Every row gives one point. A path goes straight from each point to the next, and from the last back to the first. The post is the endless flat space through its rows: a point in 2 columns, a line in 3, a plane in 4, and so on, so that a path can go around it. How many times does the path go around the post? Going back the other way cancels.

Post:
[[-9 22]]
Path, 20 rows:
[[ 39  -1]
 [ 37  65]
 [-34  87]
 [-40  38]
 [-50  -2]
 [ 14 -34]
 [ 33   2]
 [  9  32]
 [ -4  43]
 [-41  55]
 [-67 -11]
 [-29 -33]
 [-45  12]
 [-36  46]
 [ -3  81]
 [ 31  63]
 [-41  72]
 [-68  33]
 [-40  -6]
 [  2 -10]]
Times around: 2

Post:
[[  50  -11    8   37   37   53]
 [  26  -13  -51    2  -52  -11]
 [  -3  -19  -66  -29  -53   61]
 [  24   -4   47   12    9   25]
 [  -9  -37 -111  -93  -49   19]]
Path, 9 rows:
[[ 26 -81 -19  21  21 -47]
 [ 26 -21  -6  22 -85  14]
 [ 69  11 -16 -14 -54  -1]
 [ 30  48 -31 -61   9  25]
 [ 27  -3 -20 -41  -8  69]
 [ 55 -42 -75 -84 -36 -27]
 [ 15 -64 -11 -37  13  27]
 [-26 -33 -59  -5  10  -6]
 [ 14  -6 -79  14  32  37]]
Times around: 0

Post, 8 rows:
[[  39   -8   16   -5  -59   34   17  -48  -82]
 [  42  -37  -21  -61   30   39   -5   18   73]
 [  60  -31  -16    6   25   62   44   -3  -39]
 [  -4  -53   16   62   40  -45 -110  -34   40]
 [  75  -22  -66  -51    8    2   42   41  -38]
 [   2   -9   74  -24   -1   10    8  -22    5]
 [  -4  -35   10   38  -32   -7  -25   11  -12]
 [  -2   -6    9  -31   64   99   -7  -11  -16]]
Path, 13 rows:
[[ 50 -69 -90 -51  62  23   4 -23   7]
 [ 34 -52  -6  -1  85  47  -1   2  -3]
 [ 46 -55  37  31  40  46   4 -30 -53]
 [ 46 -77  20 -31  -8  24  18 -85 -39]
 [ 12 -37 -18   0  25  64 -26 -66   6]
 [ 48 -19 -40  19  -5  66  11  -3 -23]
 [ 97  -2  -7 -25 -13  39  42  16 -17]
 [114 -50 -42   8  26   1  44  63 -96]
 [-43 -82  93  56  16  50 -19 -24 -23]
 [ -2 -30 -23  -1   5  51 -37 -77   0]
 [  0  35  44  13 -16  -5 -18 -73   4]
 [ 42 -12  13  46 -61  36  11  29  47]
 [  7   0  23  19   3  26  46   7   4]]
Times around: 1
